Every row gives one point. The points of each table are mixes of a few directions, plus a little noise. How many directions does each table use, and how many do they share? Where both have some left over, give the other angles between the two spaces (their principal angles), to ten degrees, smallest first.
In the rows, 128 means zero.

First (6 x 3):
[[160 133  93]
 [ 88 122 171]
 [ 98 124 160]
 [156 132  98]
 [104 125 154]
 [162 133  92]]
Second (6 x 3):
[[165 152 145]
 [148 133 139]
 [131 106 134]
 [ 75 147  92]
 [ 93  78 117]
 [157 150 141]]
Directions: first 1, second 2, shared 0; angles 70

First (9 x 6):
[[112 126 124 133 146 131]
 [ 86 123 117 141 177 137]
 [198 136 147 107  48 113]
 [ 82 123 116 142 181 138]
 [143 129 132 124 111 125]
 [168 132 138 116  82 120]
 [118 127 125 131 139 130]
 [170 133 139 115  80 119]
 [ 75 122 114 144 189 139]]
Second (8 x 6):
[[111 101 113 149 113 158]
 [ 90  72 129 134 135 164]
 [134 168 104 149 131 118]
 [116 167 126 125 180 102]
 [162 168 114 138  99 113]
 [133  94 116 145  79 161]
 [160 150 154  97 126  95]
 [117 105 168  88 161 114]]
Directions: first 1, second 3, shared 1

First (7 x 9):
[[ 98 130 165 120 164 182 121 149 147]
 [144  84  98 146 138 161  98 148 140]
 [116 168 151 113 114  91 157 107 115]
 [119 157 145 117 119 102 149 113 119]
 [156 104  89 142 110 111 116 125 122]
 [139 163 123 120  90  56 159  94 102]
 [124  90 125 139 161 193  96 160 151]]
Second (10 x 9):
[[ 78 136 153 113  86  87 162 107 166]
 [142 126 121 132 139 139 119 134 118]
 [151 125 116 135 147 147 112 138 111]
 [138 127 123 131 136 136 121 132 121]
 [164 122 110 139 158 157 103 143 101]
 [ 25 144 179  96  43  45 198  85 205]
 [134 127 125 130 133 133 124 131 123]
 [155 124 114 136 151 150 109 139 107]
 [156 124 114 137 151 150 109 140 107]
 [137 127 123 131 135 135 122 132 121]]
Directions: first 2, second 1, shared 0; angles 50

First (9 x 11):
[[132 152 112 145 133  98 140 139 122 151 119]
 [107 118 142 138 159  89 135 118 131 135 123]
 [111 125 155 117 200 119 156 124 107 122 167]
 [119 160  95 124 155 111 113 175 133 122 119]
 [ 81 131 148 137 136 142 166 123  99  83 163]
 [146  97 141 103 137 157 103  88  99 189  91]
 [198 146 115 125  72 168 140 137 147 123 164]
 [159  92 129 134  49 127  87 111 198 110 103]
 [ 99 132 114 129 110 140 112 136 117 117 103]]
Second (9 x 11):
[[ 72  76 128  91 132  95 166 134 152 148 107]
 [151 170 175 148  84 142 106 111 143 179 174]
 [120 107  88 134 167 104 122 111 135 110 123]
 [183 188 127 148 116 149  94 123  91 114 125]
 [138  93 131 127  84 147 119 144 166 144 107]
 [109  81 124 129 134 152 149 150 150 108 137]
 [170 208 123 144 148 131 104 114  65 102 134]
 [107 121 109  93 144 107 171 117 115 123 137]
 [101 109 147 138 142 126 121 149 134 124 108]]
Directions: first 6, second 6, shared 2; angles 50, 50, 70, 90
